Each wall is flat, endless, passes through zero and stands at right angles to its row. A trip goes straight from one point to another. Which walls does it cross, in order?
In the rows, 128 means zero.

Walls:
(1): [192  67]
(2): [127  85]
(3): [ 41 100]
Trips:
[180 132] to [ 65 133] -> 1, 3
[130 117] to [100 133] -> 1, 2
[208 138] to [118 154] -> 1, 3
[165 152] to [103 193] -> 1, 3
[196 139] to [139 155] -> 1
[154 184] to [97 89] -> 3, 2, 1

Walls:
(1): [125 139 160 165  53 216  91  72 178 207  80]
(2): [139 148 136 131 183  92 147 169  62  81  44]
(3): [131 152 163 123  67 155 144  54 151 154 189]
Trips:
[183 135  75 119  98 134 101  77 134 159  68] to [108 184  89 103 169 143 125 153 172 185 140] -> 3
[126  59  83 191  71  84 132 196  91 143 123] to [241 148  66 165 160 144 127  79 111 156  88] -> 1
[107  74 102 141  91 178 121 197 177 129 117] to [ 49 102 146 125 175 127 113 184 161 238 119] -> none
[172 119 131 160 217 106 152 100 126 106  87] to [ 79 173  96 154  33  95 204 219 125 224  98] -> 1, 2
[171 106 131 183  75 172 134 131 149 127 141] to [ 96 162 156 139 134  98 115 117 158 156 151] -> none

Walls:
(1): [ 97 160 143 149 129 126 173 170 117 119 144 117 141 106 116 171 146 152
 121 111 142 140 155 101 105 133 119 203 152 111 143 143]
(2): [144  92 119 108 134 107 122  72 131 126 127 173 187 130 106  77  97 106
 107 174 174 139 158 126 162  94 152 144 111 125 115 110]
(3): [108  92 162 132 144 168 186 165 151 123 133 209  99 174 102  97 123 148
 191 143 142  75 154 125 128 103 157 145 126  99 159 136]
(4): [ 64 116 107 179  80 148  78  84 163 153 128 128 164 119  90 146 136 124
 127 169  56 101 137 108 149 126 144 158  59 150 104 131]
(5): [152 140 141 128 145 105 106 161 174 145 131  82  96  57 110 124 161 131
 126  91 140 167 131 122 141  77 140 169 130 139 120 105]
Trips:
[155 121 130 140 107 150 102  71 119 107 141 140 140 141  88 101 150 130
  96 175 162 102  77 126  63 113  88 165 111 163 157 138] to [108  87 131 115 120 173  91 162 124 105 101 167 106  68  93 127 138 121
 104 103 149  94  94 119 160 127 112 136 154 105 200  98] -> 3, 5, 1, 4, 2
[ 73 152 150 112 117  86 154 126 115 107 111 136 149 136 129 127 154 147
 112 104 163  90 165 167 120 101 108 145 134 112 111  78] to [117  99 184  93 119 134 149 115  62 145 133  87 141 131 159 155 128  80
 194 103 130 104  80  95 116 156  99 115 125 162 128 164] -> 5, 2, 3, 1
[210 146 136 112 175 111 147 166 144 118 177 230 100  82  78 176 139 141
  94 125 152 187  75 138 129 126  70 127 121 192 135  79] to [133  85 144 134 111 168 126 134 158  90 131 140  90 157 130 141 160 112
 162 143 218 129 130 103 156 139 101 136 133 115  87 184] -> 3, 5
[137  68 182 161 111 128 135 184 152 148 114 132  90 162 128 116 164 139
 126 129 133 146 119 136 109 123 164 169 167 155 144 126] to [147 131  77 185 135  92 172 144  91 175 121 140 178 147  89 134 106 153
 154  95 143 169  95 113 103 122  86 147 136 121  51 152] -> 3, 5, 2
[148 108 100 107  98 122  84 180 166 118  68 142 123 120 129  67 164  90
 109 126 155 110 101 112 146  74 117  85 127 143 129  83] to [153 123 163 134  79 104  91  64 132 113 158 154 129  97 104 165 130 137
 178 113 163 130 124 120 158 169 102 174 124 127 112  97] -> 4, 1
[106 120  74 177 182  97 104 201 113 130 101 130 104  91 124 174  96  85
 141 121 135 134 103 132  92  93 131 156  43 132 137 141] to [172  92 158  53 132 139 126 136  98 116 120 109 121 118 130 125 117 120
 101  82 127 190 107 120 137 153 153 149 122 144  94 132] -> 4, 1, 2
[142 112 155 116 115 125 168 157 137 148 115 152 146  96 169 119 111 130
 137 149 160 113 103 165 153 143 132 102 122 100 126 185] to [135 146 138 121 107 101 206 158 121 126 141  98 132 125 142 182 147 153
 140 145  90 208 129 113  98 111 191  80 147 173 138 128] -> 2, 1, 5, 3

Walls:
(1): [137  86 174 156 143  95 121 167 138 141 159 150 156 167 182 126  86 133
 113 140 161 107  83 142 118 139 101  95  77 148 140  85 163 110 163 150
  69 122  99 129 159 155 143 141 107 137  83 125]
(2): [181 135 124  71 148 173  80  79  70 117 139 114  48  51  90 134 166 125
  86 120 175 139  76 157 153 107  93 144 100 106  79  90 100 149  69 137
 118  95 125 150  88  84 218 116 114 183 123 136]
(3): [ 61  89  69 146 157 176 103 113 211 121 115 125  80 159  95  70 147 132
  90  64  75 148 136 162 155 150 162 129 113 125  78  94 136 159  47  86
 147 148  85 131 141 127 143 145 110 112  92 131]
(4): [166  98 140  92 126 149  91 106 116 129 184 114 110 129 104 129  92 131
 121  86 144 113 142 143 123 116 132 104 124 104 153 125 154 142 156 132
 174 126 121 145 148 115  83 106 163 116 108 123]
(5): [153 199 108 145 168 133 117 187 130 195 201 182 132 107 158 152 196 127
 117  59  93 100 111 144 211 164 116 159 108 178 137 178  76  94 138 183
 137 100 113  68 122 110  95 184 187 104  78 125]
Trips:
[119 128  83 140 137 129 164 125 170 193 125 155 145 140  74 137 119  84
 140  61 138 200 145 142 141 148  73 124  49 104 158 125 136 107 154  95
 105 125 201 116 126 123  99 115 133 131 150  24] to [ 92 147  94 125 183 185 114 110 110 187 182 153 119 138  76 144  96 175
 159 186  99 127  99  95 191 131 129  43 153 120  83 122 160 159  92 179
 129 148 116  98  71 126  40  87 100 106 153  96] -> none
[ 89 166 119 168 164 125  92 119 117 102 150 179 187 129 130 129 185 198
 198 115 164 170 120  99  88 147  48 144   7 150 129  76 140 130 148 114
 108 204 138 176  55  61 116 179 171 129  59 151] to [192 136 136 115  71 175  80  94 158 140  89 108 129 100 153 154 140 111
  94 106 136 151 244 109 173 108 152 196 117 139 126 118  99 107  86 114
  97 140  94 111  84 126 167 151 126 134 149  94] -> 3, 1
[ 61 113 128 175 142 141 100 240 105 143 123 137 189 167 185 103 156  93
 163 107 141  93 199 153 153  95 120 110 115 132 105 100  90 137  64 149
 145 109 135 139  84  83 103 115 143  90  84 104] to [ 95 137 168  74  90 144 114 158  93 141 117 116  74 204  94 153  47 190
 179  70 132 110 116 111 112 130 139 162 105 133 141  86 136 122 119 138
 144 133 102  23 150 126  83  86  98 126 108 121] -> 4, 5
[110 110 167 147 137 151 108 145 135 109 172  94 155 190 113 153 172 134
 160 104  68 126 110  76 124 112 176 142 161 145 135 205 140 172 156 152
 151 162 122 168  95  99 143 186 109 100 102 115] to [159  92  89  92  72 126 123 118 141 115 136 100 101  69  96 162  93 142
 155  99 122 108 143 148 150 109 185  98 108  93 112  87 121  77 150 100
 168 165 102 157 126 183 106  95 155 147 124 104] -> 5, 2
[106 173 129 140 110 108 173  92 118 124 115 132 118 111  94 119 151 104
 108  45 125 124 147 174 105 150  48  50 121 102 166 176 144 103 141 140
  93 152 125 113 122 140  85 124 211  80 178 114] to [121 110 168 138 153 141  55 187 162 123 197 115 119 197 104 160 123 150
 118 149  27  80 116 152 151 118  89 123 148 114 141 122 176 165  64 144
 146 172 119 153 118 113  85 169  85 120 112 119] -> 3, 1
[ 95  69 151 194 121  70 157  83  75  97 106 144 143 204 161 119 232 125
 134 136 133 146 129 141 140 119 146  92 136 166 159  76 116 132 119 126
 141  88  97 122 120 100 135 133 198 100  47 132] to [129 132 110 102 114 115 126 123 145 181  55 140 142 111 119  93 136 148
 173 166  95 160 167  90 122 104  60 156 142  67 108  87 111 154 122 107
 112 190 136 103 118  97 101 131 162  77 151 130] -> 5, 1

Walls:
(1): [ 34 135 137 151  86  79 113 128 175 124 117  74 135 141 129 179 110  72
 218 130 103 130 191 120 148 148 105 135 131 144  99 141 102 130 165  67
 147 192 162  96  89 128 169 153 135 155 112 156]
(2): [148 146 128   7 169 112  75  98 105  84 138  83 106 119 127 150 141 128
  70 117 113 109 102 118 123 126  86 144 109  90 126 109  87 120 113  86
  56 122  85 101 123 116 128  99 129 134 155 111]
(3): [130 146 175 104 133  45 171 158 121 165 133 178 112 109 157  89 170 114
  96 130 110 145 173 130 140 172  67 149 119 145 117 103 151 163 134 124
 121 169 145 118 123 172 106 152 101 119 157 158]
(4): [133  96 128 103 111 161 124 152 130  79 153  37 183 111 166  65 158 113
 151 164 186 110 135  95  99 119 136 174 104 120 176 114 123 160 157 100
 177  81 145 136 173 136 132 163 114  73  85  75]
(5): [126 112 113 110  96 105 129 140  52 104 164 142 151 116 132 156  79  81
 101 106 183 115  99  92  96 168 131 143 138 159 129 121 153 167  83 136
 101 133 120 123 131  83 141 110 111 116 136 145]
(6): [106 121 150 150 120 157 100 174 121 158 120  64  98 186 110 103 102 136
 115 178 102 144 131 134 178  99 157 112 192 199 151 141 100 117 148 136
 131  76 116 143 116 157 123  77 185  89 183  62]
(7): [107 161 131 170 150 147 123  99 140 115 128 121  65 142 129 139  60 124
 182 102  92 154  94 103 134 177 127 111  87  67 140 154  98 179 145 143
 125  96  95 122  82 155 115 101 111  79  74  92]
(8): [113 124 120  83  99  78 135 173 244 142 142  94 112 139 131 111 161 144
  99 131  94 140 139 131 153 119 141 142 130  71 167 144 158 117 112 182
 124 108 128  92 117 108 166 166  86 146 146 148]
(9): [102 156 157  92 174  83 205 125 125 165 157 122 152 103  83 120 107 112
 186 137  86 171 165 130 156 160 164  97 176  83 141 177 101 103 139 146
 167 114 142 132 153 101  88 130 222  84 116 121]
(10): [164 132 119 120 112 119 102 150 122  98 130 103 161  90 130 104 109 139
 125 164 149 107  86 176 114 100 176 158 102  83 142 122  71 115  99 157
 113 117 136 133 129 139 109 140  97 138 133 178]
Trips:
[129 116 132 114 155 128 176 117 171  98 105  93 103 197 187  72 125 129
 134 130 136 144 173  99 147 160 185 100  97 145 178 123 140 174 144 127
  87 110 132 121 116 120 155 161 117 156 147 134] to [100  81 168 124 105 116 186  94 158 101  87 134 127  82 167 137  99 111
  85 156 108 156 165 119 143 136 126 142  81 158 107 107 136 135  99  96
 130  98 115  64  94 116 163 114 100 124  70 112] -> 6, 5, 2
[ 96 149  92 133  77 144 103 130 168 191 101 135 123 138 128 198 118 142
 136 150 118 115 138 153 159 140 165 121  87 123 166 102 141 169 169 101
  94 148 117  97 146  99 113 104 131 167 107 129] to [ 78 100 127 133 190 109 148 148  65  89  77 134 106  64  85 131 146 182
  92 115  96 107 105 127 149 149 130  80 151 156  70  65 187 139 121 130
 103 114  91  81  70 140 144 108 182 139 145 136] -> 6, 2, 8, 5, 3, 7, 1

Walls:
(1): [174 119  86 134 187 141  94 144 121 116 146 146 106 130 114 162 102 126
 184 154 144 125 146 172 121 149 161 139 110 153 140 124  89 116 107 157
 102 125  88 145 171 151 121 107  87 138  87  78]
(2): [ 82 121 146 112 151 106 100 113 109 119 113 136 110 129 121 156 164 163
 113 106 150 125 111 123 128 145 161 120 120 128 145 102 115 147 152 146
 112 114 136 119 138 128 131 114  91 108 160 106]
(3): [139 160 108 130 137 126 126 169 128 112 156  59 136 154 143 165 115 131
 119 143 109 125 139 104  86 125 145 154 167  74 157 120 113 144 133 111
  96 113 130 165  91 124 161 117 122  90 146 159]
(4): [207 171  75 159 176  76 105 156  68 115 125 168 110 118 142 166 140  59
 149 185 107  94 103 133 167 146  85 167 131  71 117 135  88 182  97 149
  61 125 121  91  90 169  99 120 185 151 125 128]
(5): [160 152 119 143 121 107 101 165 108 117 155 145  87 146 132 122 171 120
 133 149  75  70 107  92 157  96 119 100  93  60 151  75 121 164 135 129
  60 118 103 124  96 118 132 110  86 155 145 148]
(6): [202 113  90 118 193 122 100 120 164 121 141 138 114 138 141 124  97 134
 192  83 154 104 160 176 115 103 125 124 104 160  98 144 168 128 143  86
 125 135  97  91  61  64  92 172 141 143 163 141]
(7): [115 150 143 165 114 119 125 162 171 175  70  82 141 101 154  91 142 119
 138 139 154 120 136 102 128 127 114 103 162 124 117 140 173 148 152 129
  94 114  78 133 174  96 109 157  83 105 117 145]
(8): [103 104 160 102  68 107 115 105 138 118 101 105 147 164 145 164 100 102
 149 117 139 128 160 129  94 112 156 145 126 104 126 125  92 123 126 109
 129 124  87 134 117 105 133 129 131 159 184 123]
Trips:
[162 158 167 109 140  95  98 158 117 104 166  94 136 112 152 117 109  88
 165 113 118 140 153 129  98 147 111 174 174  64 119 116 156 148 129  98
 117 146 174 163 180 133 144 174 140 132  95  81] to [181 148 178 166 115 127 101 119 117 126 148  97 120 141 160 136 138 142
 116 118  87  90 111 142  79 104 159 114 102 133 129 194 115 116 109  95
 119 153 118 137 158 130 123 151  76 136 140 110] -> 5, 6, 4
[ 68 229 151 107 119 148 120 162 142 146 130 102 156 100 132  56 136 122
 125 161 125 118 185 162 121 122  72 132 110 165 170  99  84 132 194  67
 151 140 174  82 179 130  83 142 100 133 101 123] to [130 149 134 170 117 117 108  92 143 142 134 133 145  98 100 171 116  97
 130 107 112 133  49 148 146 120 124 148 170 173 124 129 134 149  79 159
  96 173 152 150 103 125 116 135 118 166 136 118] -> 4, 7, 1
[ 32  91 106 109  90  92  83 135 102 125 133 101 102 133 111 151 142 129
 129 116 121 140 169 224 173 125 117 119 134 104  82 112  92 140 137 136
 133 108 131 138 106 121 134 120  62 109 155 117] to [134  99 128  95 129  79 156 113 169 105 151  29 163  85 122  83 133 177
 172  93 147  89 106 207 126 108 113 185 145 112 139 118 115  99 144 141
 136 105 165 129 125  90 143 146 136 144 162 102] -> 5, 6, 1
[146 169 141  58 151 159 160 151 148 124 123 135 135 143 145 116 109 130
 152 137 106 150 108 125 164 132 156 172 105  82 123  70 174 176  78 135
 172 152 144 153  78 127 132 102 109 129 129 128] to [118  67  87 122 165 116 148 123 151 157 122 132 153 135 101 131 100 153
 121 129 164 135 127 132 112 114 125 156 137 101 103  64 135 106 127  77
 132 173 124 182 108 171 136 114 158  82 127 134] -> 4, 5, 1, 8

Walls:
(1): [175  87 138 158 216 107 155 139 202  91  94 100 157 111 110 133  92  91
 143 148 133 124  96  84  81 140  75 112 155 140 123 165 145 107 128 129
 143 154 142 167 147 128  95 127  93 130 155 119]
(2): [128 131 136 160 115 154  99 141 153 129 176 128  88 115 137 171 115 158
 134 122 137 155 130 119 134 129 192  97 121 137 117  76  95 137 169  89
 135 157 115  92 102 160 115  44  73 135 142 165]
(3): [163  85 161 140 150 204 139 119 122 105 144 112  84 141 221  91 149 116
 125 157 135 139 136 118 130 123   7 152 127 109  90 156 158 132 114 128
 133  88 116  95 172 110 151 154 129  77 149 113]
(4): [146 126 126 183 123 104 183 185 132 145 159 107 115 117 142 171 128 160
 126 155 131  93 174 138  93 118 176 204 128 177  94 130 133 146 139 146
 156  56 147 128 109  96 130 148 128 131 163  92]
(5): [110 146 104 137 135 122  88  95  92 165  57  94 214 131 103 154 125 137
  87 144 106 122 211 170  89 126 147 221 152 139 197  90 110 143 157  99
 125  92 114 125  95 109 233  70 119 114 106 110]
Trips:
[ 88 151 100 150 137 163 174 153 144 148 145  66 124 106  81 109  78 146
 110 138 130 164 103 112  96  67 126 120  97 128 171 155 141 133  97 113
  72 199 150 142 116  73 100  73 110  58 147 125] to [108 126  93 157 181 102 110 106 152 113 122 144 124 119  98 110 126 141
 135  98  77 109 111  83 128 119 147  17 145  89  83  55 138 197  96 169
 134 126 102 170 177 110  55 177  95 109  79 143] -> none
[120  97 186 154  81 190 131 116 113 122  93 141 131 118 130 142 124 109
  99 100 134 161 182  61 147  84 114 137  87 149 142 136 104 132 110 139
 157 109  78 107 150 146 178 115  79 149 100 107] to [145 138 135  76 105 105 165 110 175 149 148 116 155  95 176 120  96  89
  57 157  92 133 160 151 133 197 118 101 133 159 177 120 108 106 105 112
 127 174  72 181 138 164 122 164  91  94 100 144] -> 1, 2, 3
[134 123 140 119  96  97 114 146 170 137 151 141 134 141 181  70  67 116
 141 121 141 125 130 124 150 169 178  98 127 132 137 144 113 147 132 120
 141  92 118 157  59 160 186 138 134  58 164 176] to [ 78  99 101 137 109 116 132 145 139 147 128 162 138 146 153 114 101 128
 121 143 136 116 111 152 128 114 138 146 147  76  80 110 163 125 135 112
 133 111 136 103  80 174  92 116 148  92 132 158] -> none
[150 126 108 128 205 151 122 114  76 161 129  93 136 154 174  84  92 168
 124 173 120 160 196 113 126 122 141  89 112 112 101 136 129 151 115 142
 184 113 158 130 185 153 105 147 170 120 134  74] to [118 132 114  65 107 144 115 113 114  94 156  79 128 185 111 148 138 105
 142 142 162 110 132 117 100  91  77 167 150 104 104  80 118 119 200 112
 116 128  97 190 161  87 140  78 107 118 187 164] -> 5, 4, 2
[ 96 110  92  85 136  62 122 116 152 148 158 150  79 110  88 145 191 157
 200  91 140  92 102 115 126 127 163 148 131  83  97 118 102  54 127 152
  96 134 108 129 207 170 143 154 109  81  94 195] to [105 202 156 114 106 151 124 131 164 155 184 211 102 130  80 129 167 131
 133 113 116 127 191  98 144 165 112 120 133 146 198 111 166  98 162 149
 142 182 143  98 127 107 132  88  74 169  42 121] -> 5
[184 169 176 135 149 131 145  98 152 171 130 144 120  97 160 133 144 114
 165 122  97 171  95 127 147 119 120 132 117 174 141 102 198 149 133 116
 125  95 100 162 133  77 118 162 124 101  93 173] to [121 114 168 144  90 183 116  66 162  98 170 170 175 127 173 122 154 131
 136 146 114 104 161  79  56 160 125  89 100 110 121 134  95 122 154 166
 178  98 179 112 149 120 165 148 139 149 139 114] -> none

Walls:
(1): [150  90 117  90 115 115 149 104 138 150 102 116 166 144 111 179 121 195
 170  98  76 191 129 149 101 144 210 127 138  70 117 178 150 157  55 113
 170 118 188 108 130 180 133 192  92 124 181 222]
(2): [ 83 143 152 116 172 105 103 106  85 138 127 164 114  89 102  72  76  78
 133 157 108 124 101 161 146 134 173 117  90 100 156  79 116 158  74  50
 140 122 166 155 148  78 130 146 134 141 106 110]
(3): [126 146 108  99 152 108 161  90 142 145 123 134  97  98  76 121  57 158
 123 186 132  87 116 136 100 113 125  86 174 131  97  73  76  98 117 116
 125 166 134 133 114 201 126  78  62 154 134 178]
(4): [125 151 141 163 130 110  76 145 125 158 120  93 120 140 128 143 129  97
 216 135 115 151 124 105 232 177 155 133 150 151 155 127 127 107 121 136
 108 120 179  65  93  80 170  78 124 151 116  80]
(5): [ 51 193  95 128 114  80 108 130 242 104 137 165 145 106 146 138 208 135
 151  91 136 117 179 172 141  80 121 142 140 126 176 153 208 119  93 129
 142  84  91 155 128 131 160 154 166 114 121  82]
(6): [187 177 114 137 113 113 150 155 134 145 147   7 161  97 138 211 135 140
 103 157 127  84 127 129 121 138 215 137 136 142  86 110 165 128 125 151
 186 138 189  99 109 139  63  81 126 142 144 135]
(7): [124 148 129 125 122 124  72 168 106 124  91 129 138 144 205 130  69 113
 185 150 102  77 183  59  73 168 105 121  52 137 149  73 109 115 113 167
  83 160 162 145 123  97 128 124 164 134 181 183]
(8): [146 172  81  79 149  81 145  52 117 123 131 128 115  96 118 121 186 161
  92  71  84 152  96 118 136 100 138 176 138 115 226 132 142 110 150 101
 146 139 152 153 123 105 164 111 135 177 143  92]
(9): [ 70 156 138 159 156 190 151  90 153 131 217 149 189 140  77  75 177  96
 171 115 127 117 175  90 101 136 123  48 133 169 120 178  72 143 103 198
 110 158 144 136 141  85 117  63  97 143  47 148]
Trips:
[192 151 122 175 155 125 151 153 144 151 199 110  85 160 142 150 166 114
 102 107 116  84 180 167 129 145 136 163 168  98  93 131 118 139  92 150
 144 170 162  97 186  91  91 120 128 152 126  65] to [ 88 154  95  93  77 192 126 113 100 168 158  84 124 169 105 103 202 148
  92 109 140 189 191 129 170  74 142 135 123 127 111  88 135 180 152 109
 141 153 155  94  64 124 123 133  75 154 154  54] -> none
[115  59  99 113  75 154 113 101  66 163  78 123 120 129 130  65 152 169
 120 166  74 124 149 114 109 139 112 135  80 133 115 133 188 102 111 168
 145 154 105  87 152 129  99 165 151 154  97 158] to [ 98 142 145 125  77 119 109 101 128 127 131 169 126 111 134 143  67 121
 119 161 105 128 147 109 142 100 131 120  61 142 123 151 170 153  93 121
 110  98 143 180 128 145 149  81  64 123  77 174] -> 2, 9, 3, 5
